Each point is reached from the start by the listed moves, each made 0, 1 or 2 times, or once backwards (-1), plus a little noise. Say if it took an odd or an even number of moves. Then give how often each move was made.
(in the rows, 128 means zero)

Moves:
(1): [174 132  93 142 136]
(2): [131 158 141 129 151]
Start: [131 126 131 107 143]
Points:
[180 160 108 123 175] => even (1, 1)
[221 106  49 133 136] => odd (2, -1)
[174 101  83 118 128] => even (1, -1)
[ 87 152 179  95 159] => even (-1, 1)

Moves:
(1): [164 132 124 132 135 112  99]
(2): [123 177 134 128 134 143  96]
(3): [131 122 155 145 117 134 122]
(4): [119 134 100 149 121 116 127]
(5): [118 108 134 136 169 135 110]
(6): [131 114 121 124 120 167 120]
Start: [140 134 111 137 129 139 110]
Points:
[138 225 150 115 149 180  49] => odd (0, 2, 0, -1, 0, 0)
[115 147 114 216 133 189  38] => odd (0, 1, 2, 2, 1, 1)
[102  17 167 139 186 211 122] => odd (-1, -1, 1, -1, 2, 1)

Moves:
(1): [151 136 126 124 137 121 126 117 132 116 135 122]
(2): [120 169 127 128 124 122 132 131 133 141 134 134]
(3): [123 127 163 113 133 135 126 140 143 127 117 127]
(4): [124 135 144 170 138 122 135 143 105 124 121 122]
(5): [121 121 126 125 157 138 118 116 120 118 131 132]
(6): [120 128 137 149 124 157 131 133 149 116 121 123]
(7): [116 131 123 135 135 119 151 110 128 129 129 111]
(8): [125 130 129 113 140 133 140 160 118 126 139 131]
(9): [114 114 115 139 143 115 121 134 169 134 125 127]
Start: [135  92 150 106 132 120 135 132 109 107 101 120]
Points:
[122  53 114 171 177  73 162  49  45 100 101  81] => even (0, -1, -1, 1, 1, -1, 2, -1, 0)
[166 224 123 128 138  44 222 114  26 124 150  88] => even (2, 2, -1, 1, -1, -1, 2, 1, -1)
[ 87 147 160 195 181 131 199 150 167  89 109  71] => odd (1, 1, 0, 1, 0, 2, 2, 1, 1)
[152 109 150 197 135  94 155  96 174  88  82  75] => even (2, 0, 0, 1, -1, 1, 1, -1, 1)
[117 198 184  55 190 126 208 149  68 103 139 103] => even (1, 2, 1, 0, 1, 0, 2, 2, -1)
[ 61  33 221 210 226 197 136 208 126  54  65 106] => odd (-1, -1, 1, 2, 2, 2, 0, 1, 1)
[ 90 167 145  96 107 157 151  71 121 125 102 126] => odd (-1, 2, 0, -1, 1, 1, 1, -1, -1)

Moves:
(1): [149 116 129 129 119 133 133 133 121 127 121 107 127 139 135]
(2): [136 142 133 141 130 129 128 128 129 125 134 133 130 131 129]
(3): [128 121 145 123 128 131 118 119 126 123 116 133 133 137 130]
(4): [129 118 133 143 131 127 125 119 115 126 124 123 113 130 127]
(5): [131 122 115 124 160 141 133 133 127 130 116 121 123 137 116]
(6): [117 133 120 136 109 144 139 139 134 124 114 125 119 117 128]
(7): [132 127 129 131 132 124 146 117 131 124 128 131 126 125 134]
(8): [124 124 146 136 129 129 128 137 134 128 126 131 133 126 127]
(9): [132 127 130 131 130 122 118 123 142 124 126 123 124 124 124]
(10): [131 133 132 132 116 135 131 123 145 147 123 149 112 146 116]
(11): [135 132 142 128 123 143 127 127 128 127 137 124 123 117 124]
(12): [132 115 120 119 123 133 125 144 128 116 136 144 127 134 126]
(13): [133 120 123 141 124 133 129 114 137 134 130 130 141 131 122]
(14): [114 130 127 127 127 128 137 131 128 124 134 117 129 139 124]
Start: [125 136 123 121 105 119 145 117 123 130 112 128 139 131 131]
Points:
[169 130 154 165   9 163 156 177 149 161 106 168 109 163 131] => even (2, 1, -1, 0, -1, 1, -1, 2, -1, 2, 0, 1, 0, -1)
[116 102 191 152 146 100 112 102 145  61 145 161 177 162 121] => even (-1, 2, 2, 1, 0, -1, 1, 2, 2, -1, 0, 2, 1, 2)
[107 120 138 161  25 143 180 156 164 135 128 128 135 159 116] => odd (1, 0, -1, 0, -1, 1, 0, 2, 0, 1, 0, 1, 1, 2)
[212  81 115 151 147 122 121  54 136 118 103 128 144 168 115] => even (1, 1, 1, 1, 1, -1, 1, -1, 2, 0, 0, 1, 2, -1)
[124 107 143 175 168 106 167  61 107  80  89  94 148 179 132] => odd (0, 2, 2, 2, 1, 0, 2, 0, 1, -1, -1, 0, 1, 2)
[157  75 119 185 128 174 194 104  96 140   7  74 109 159 132] => even (2, 0, 1, 2, 2, 2, 1, 1, -1, 0, -1, -1, 1, -1)
[120 164 179 132 202 148 102  80  90 111 111  92  98 171  85] => odd (-1, 2, 2, 2, 2, -1, -1, -1, 1, 0, 2, -1, -1, 2)
[161 147  97  93 193 117 198 114 100 118  99 113 148 203 142] => odd (1, 2, 1, -1, 2, -1, 2, -1, -1, 0, -1, 0, -1, 1)

Moves:
(1): [141 122 122 120 124 117 132 133 117 128 137 128 127 132 140 131 130 131
 137 117 127 132 131 124 122 134 133]
(2): [125 139 118 142 136 123 123 128 127 136 127 131 131 129 131 132 124 127
 121 128 115 126 125 128 122 130 136]
(3): [132 130 138 129 129 126 132 135 138 127 128 115 119 131 122 130 121 125
 131 129 130 120 130 137 130 124 143]
(4): [127 111 132 165 132 141 129 130 136 133 128 133 148 131 132 135 119 123
 133 138 137 140 120 130 127 141 116]
(5): [123 132 116 127 160 120 143 129 133 118 124 137 123 143 129 129 130 122
 129 118 128 138 127 127 132 144 138]
(6): [144 146 144 116 133 142 130 133 119 126 136 134 124 132 138 134 128 120
 132 129 128 122 123 132 129 148 119]
(7): [139 130 122 131 110 134 143 131 121 138 131 136 115 145 118 116 125 131
 134 141 108 140 116 125 122 124 120]
(8): [124 118 121 133 139 128 122 150 133 143 140 123 123 116 131 137 126 125
 143 136 125 132 133 123 122 109 122]
(9): [129 137 123 124 117 132 126 129 149 120 130 140 120 136 139 124 123 132
 125 136 127 116 133 115 113 121 131]
(10): [144 122 132 118 125 130 125 126 126 144 124 129 139 145 134 125 140 132
 125 129 136 131 122 123 133 125 132]
(11): [141 132 128 129 136 128 114 117 130 121 152 130 124 131 125 116 126 130
 135 134 132 136 132 128 140 122 127]
(12): [123 129 149 150 125 125 130 133 124 135 148 156 139 121 132 118 130 127
 139 113 128 115 121 144 139 133 138]
(13): [129 122 139 128 132 134 141 124 132 121 132 114 137 130 122 130 119 141
 132 133 124 123 120 120 131 135 131]
(14): [112 144 121 132 120 132 118 141 119 107 137 122 128 138 126 138 134 122
 125 124 134 127 122 120 143 125 118]
(15): [124 126 133 128 122 130 126 126 137 132 129 124 129 130 146 123 124 127
 131 131 126 127 128 125 142 129 135]
(16): [125 118 132 125 136 124 129 123 125 132 126 131 115 126 134 150 144 130
 123 129 125 126 127 133 131 124 119]
(17): [133 127 135 134 121 123 131 130 134 116 121 123 136 122 136 121 147 126
 123 126 122 132 122 122 124 127 134]
(18): [126 123 127 132 139 127 126 144 117 124 133 119 112 125 134 124 130 141
 121 124 124 121 122 129 128 129 131]
(19): [128 137 128 133 134 136 114 118 135 127 110 120 126 132 127 125 144 141
 148 143 116 119 110 125 130 144 125]
(20): [136 118 138 128 139 117 130 132 121 120 121 151 130 123 113 125 124 122
 124 151 109 125 135 127 134 128 130]
(21): [131 148 127 126 133 125 146 115 118 125 113 126 125 115 133 133 124 122
 121 146 148 130 122 137 118 116 123]
(22): [126 141 141 120 143 123 115 137 134 121 114 129 126 135 129 127 122 147
 129 129 118 141 125 128 132 127 133]
(23): [120 126 133 137 125 132 127 129 122 140 133 113 130 135 124 125 140 129
 135 131 125 125 160 128 129 132 114]
(24): [120 116 111 126 128 120 137 129 146 117 126 122 138 127 141 118 136 130
 116 139 121 119 131 154 129 138 117]
Start: [125 128 129 117 134 120 131 112 138 105 134 120 139 124 133 128 136 136
 127 141 133 127 132 138 114 114 134]
Points:
[ 80  45 101 148 131 106  95 177 172 122 140   7 227 133 135  98 168 183
 133 213  46 144 191 113 151 103  86] => even (0, 1, -1, 0, -1, -1, 0, 2, -1, 1, 0, -1, 2, 1, 1, -1, 1, 0, 0, 1, -1, 1, 2, 2)
[158 150 208  71 236  91  91 216 162  65  74 133  93  58 182 117 206 184
 158 163  63  70  73 189  98 141 168] => even (0, -1, 1, -1, 0, 2, -1, 2, 0, 0, -1, 1, -1, -1, -1, 0, 2, 2, 2, 1, 0, 2, -1, 1)
[239 166 131  55 120 138 243  47 143  59 210 148 142 204 221 103 178 155
 132 171 195  91  86 182  95 174  99] => odd (2, -1, 0, 0, 1, 2, 1, -1, 2, 2, 2, 1, 2, 0, -1, 1, 0, 0, 0, -1, 2, -1, 0, 2)
[157 209  61 122 174 104 143 166  89  65 195  28  78 201 121  83 198 154
 200 197  68 117 139 189 139 158  94] => even (2, 1, 2, -1, 1, 1, 2, 1, -1, 0, 2, 0, 0, 2, -1, -1, 0, 1, 2, 0, 1, 0, 2, 2)

Moves:
(1): [125 123 135 141 129 123 116 113 143 128 121 123 132 119 114 109 126 125
 130 127 138 135 140 128 117]
(2): [113 125 136 122 134 114 125 122 122 125 129 128 124 120 140 135 125 142
 131 130 123 125 129 117 114]
(3): [136 109 145 120 115 123 117 125 123 137 127 128 136 132 123 133 131 123
 126 129 121 128 139 137 132]
(4): [114 121 118 126 123 138 138 122 121 143 119 125 127 121 145 141 139 123
 139 110 140 147 118 133 111]
(5): [123 130 121 124 127 134 117 112 128 127 133 125 130 135 133 126 138 118
 140 134 132 126 132 116 134]
(6): [135 133 130 131 118 129 129 122 126 119 132 134 132 117 127 121 121 124
 138 112 127 126 142 123 132]
(7): [128 124 134 133 131 131 125 129 129 134 133 136 131 132 131 116 137 127
 130 131 126 126 138 127 128]
(8): [132 129 125 123 117 123 119 120 128 117 142 139 153 143 142 144 135 135
 120 132 134 117 128 143 113]
(9): [129 130 133 120 149 133 128 127 144 128 116 121 144 121 123 132 139 126
 134 126 110 120 134 148 138]
(10): [130 129 126 132 129 129 137 133 128 123 132 115 139 136 137 136 129 125
 132 121 119 129 138 130 128]
(11): [130 121 131 124 125 122 136 124 139 131 129 123 134 131 120 128 138 131
 123 132 132 128 121 135 133]
(12): [122 133 124 143 137 130 133 122 124 125 134 129 134 120 127 124 129 134
 130 114 131 115 124 121 123]
(13): [123 120 122 148 125 133 143 130 136 126 138 127 116 126 132 137 136 112
 141 120 125 132 116 129 119]
(14): [120 131 132 122 139 120 116 136 135 135 133 132 132 123 133 134 122 136
 116 112 120 117 121 125 122]
(15): [121 131 133 122 120 133 117 142 126 111 120 128 122 143 123 122 125 137
 127 115 127 125 123 130 126]
(16): [128 134 127 134 132 149 120 135 127 131 148 115 132 113 118 118 126 136
 123 135 130 125 115 126 125]
(17): [134 142 124 128 118 129 124 132 132 124 125 114 135 136 134 138 139 131
 148 125 130 128 118 122 127]
(18): [125 126 129 125 130 127 147 136 136 121 136 117 118 133 124 129 128 118
 130 131 140 117 135 115 126]
(19): [134 128 124 128 127 127 131 136 123 129 122 143 130 131 125 126 119 120
 134 127 117 128 121 124 121]
(20): [135 131 119 116 137 126 123 125 126 122 123 136 122 132 126 129 134 126
 126 122 117 132 131 113 122]
(21): [115 123 114 122 125 123 125 143 124 130 130 117 122 132 116 120 140 123
 134 123 126 125 107 131 115]
(22): [119 132 133 135 125 120 126 131 119 129 124 138 132 144 116 136 126 121
 133 140 118 140 126 138 133]
(23): [113 124 119 131 108 130 134 136 138 133 131 139 134 130 126 121 143 125
 113 134 127 121 127 125 140]
(24): [128 110 124 134 129 131 125 135 126 122 137 123 138 135 129 138 127 132
 141 133 129 128 132 135 127]
Start: [118 119 115 119 125 125 125 138 134 115 128 135 131 132 123 119 142 136
 135 128 127 123 121 129 127]
Points:
[ 88 112 117 108 104 131  88 169 217  81  92 107 185 203  17  63 212  63
 221  98  74 128 153 145 169] => odd (2, -1, 0, 0, 2, 2, 1, -1, 2, 1, 2, -1, 0, 1, 2, 0, 1, 1, 1, 1, 1, 2, 1, 1)
[ 54 125 106 218 155  65 115 135 123  59 168 192  90 133 115 118 106 113
 247  71  94  96 127   7  71] => even (1, 2, -1, -1, 1, 2, 1, -1, -1, -1, -1, 2, 2, 2, 0, -1, 1, 1, 1, 1, 0, 2, 0, 2)
[ 76  75  69 130 124 133  99 159 111 125 131 186  95 180 127 124 206 105
 184 132  74 151 120 104 146] => even (-1, 0, 0, 0, 1, 0, 2, -1, 0, -1, -1, 0, 1, 0, 0, -1, 0, -1, -1, 2, 1, 1, 1, 2)
[149 160 122 140 231 148 133 148 143 136 129 122 174 121 100 190 153 108
 174  78  17 112 113 140 157] => odd (-1, -1, 1, 0, 0, 0, 0, -1, 2, 1, 0, 2, 1, 2, -1, 1, 1, 0, 0, 2, -1, 2, -1, 0)
[113 135 174  80 150  73 103 120 182  87  30 117 151 193  71  93 179 146
 164 104  81 126 167  93 126] => odd (2, 1, 1, 0, 0, -1, 1, -1, 1, 1, 2, 1, -1, 0, 2, -1, 2, 1, 1, 2, -1, 1, 0, -1)
[ 38  40 141 172 114 149 136 133 173 108 138 127 147  48  52  90 165  91
 182  68  71 121 139 125  92] => odd (2, 2, 2, 1, 0, 2, -1, -1, 2, 0, 0, 1, 2, 0, 1, 2, -1, 1, 1, 1, 0, 1, 2, 1)
[ 98  77 165  80 202 100  85  95 204 177 130  59 116  93  69  61 204 121
 134 161 121 131 140 108 103] => even (2, 1, 1, 0, 1, -1, 2, -1, 1, 0, 2, -1, 0, 1, -1, 1, 0, 1, -1, 1, 1, 0, -1, -1)
[ 50 111 172 122  94 103 140 181 164 101  98  94 126 132  60 140 147 123
 228  90 110 129  52 125  86] => even (1, 2, 1, 1, 0, 1, -1, -1, 1, -1, 2, 0, 1, 1, 2, 1, 2, 2, 2, -1, 0, 2, 0, 0)

Moves:
(1): [135 113 122 120 125 134 136 136 127 135 125 130 131 124 135 129 127 133
 131 129 132 127 127 122 134]
(2): [127 135 124 127 118 134 138 124 128 126 131 126 124 131 132 132 130 129
 118 131 123 136 130 125 125]
(3): [125 127 115 135 116 128 129 143 115 117 141 138 129 122 129 126 118 138
 137 140 126 135 141 136 125]
(4): [137 124 131 114 133 128 111 125 131 135 121 121 138 126 137 128 125 133
 140 126 131 132 132 132 139]
(5): [111 125 125 129 128 123 128 129 123 131 133 131 120 120 132 116 124 123
 126 117 130 132 127 123 133]
(6): [123 133 131 143 136 121 137 140 131 123 139 125 127 137 130 128 114 126
 117 128 118 127 126 146 133]
(7): [132 139 132 135 131 122 123 129 118 131 141 121 143 135 136 133 126 128
 125 130 136 125 130 133 133]
(8): [125 124 120 123 124 125 133 129 117 136 138 126 136 115 126 133 132 121
 129 130 130 124 136 134 135]
(9): [140 133 133 127 116 125 131 120 129 125 134 129 132 125 135 126 121 142
 131 133 127 123 126 120 127]
(10): [141 138 128 134 117 130 121 124 135 118 123 125 125 136 143 135 124 128
 121 129 125 125 137 137 120]
(11): [124 122 134 134 136 121 105 135 143 135 122 133 125 133 130 132 130 132
 129 123 133 124 138 124 128]
(12): [122 140 134 122 120 146 122 119 127 129 129 126 126 126 129 148 127 132
 134 131 132 138 133 132 116]
(13): [129 131 131 137 130 110 125 133 122 140 107 130 137 125 125 125 129 142
 130 132 122 130 121 125 127]
(14): [113 131 131 121 114 126 138 136 134 137 136 126 127 122 139 133 136 126
 136 140 118 130 122 136 144]
(15): [114 132 128 125 122 132 117 140 123 123 124 137 135 122 127 137 125 133
 123 138 134 126 126 139 126]
(16): [132 128 118 140 132 134 117 143 124 130 134 146 137 129 120 144 125 128
 131 129 131 130 127 141 129]
(17): [122 133 125 121 129 116 124 137 116 127 143 127 124 134 135 128 126 124
 131 134 135 131 123 130 124]
(18): [122 126 139 123 127 120 114 122 136 131 137 125 127 133 139 113 121 128
 132 144 113 148 118 135 114]
(19): [128 126 133 132 128 117 118 131 136 119 120 122 128 135 121 127 132 118
 126 129 118 119 120 115 121]
(20): [111 133 124 115 136 144 132 133 126 120 124 146 139 128 130 126 117 132
 126 131 116 124 123 138 127]
(21): [136 132 127 133 130 124 124 130 129 126 127 133 133 120 124 129 131 119
 128 136 122 133 139 130 129]
(22): [131 126 139 129 126 124 141 123 131 127 132 131 130 136 142 133 127 130
 132 119 131 139 139 132 135]
(23): [136 128 130 128 128 125 126 132 113 135 137 126 130 132 117 121 127 132
 123 135 122 119 125 120 123]
(24): [122 128 121 136 117 135 123 119 125 117 122 138 135 132 138 128 115 135
 125 148 128 109 113 120 145]
Start: [123 119 125 134 134 121 124 121 120 140 113 124 128 120 138 125 124 115
 125 118 125 132 129 130 129]
Points:
[ 88 199 159 155  17 104  80 101  68 112 162 138 139 138 226 154  72 150
 119 249  88 185 122 179 101] => even (-1, 1, 1, 0, 1, 0, 0, 0, 0, 2, -1, 2, 1, 1, 2, 0, 1, 2, 0, -1, 1, 2, 2, 2)
[ 94 161 154 201 109  68  11 181 113 115 149 174 144 201 201 190  61 153
 125 170 118 146 137 201  95] => odd (-1, 0, 1, 0, 0, 1, 0, 0, 0, 2, 2, 1, 1, 0, 1, 2, 2, 1, 1, 0, -1, 2, 1, 1)
[123  97 137 185  60  26 145 155 116 174 114 158 101  83 160 112 148 165
 174 123 102 137 177  58 157] => odd (0, 0, 2, -1, 2, -1, -1, 0, 2, 0, 2, 0, 2, 2, -1, 0, 0, -1, 1, -1, 1, 2, 1, 0)
[ 60 154 113 124 119  89 104 122  32 136 123 178 181  99 197 117  84 158
 175 187 137 179 156 147 174] => odd (-1, 0, 2, 1, 1, -1, 1, 0, -1, -1, 0, 1, 2, 0, 0, -1, 2, 0, -1, 1, 2, 2, 0, 2)
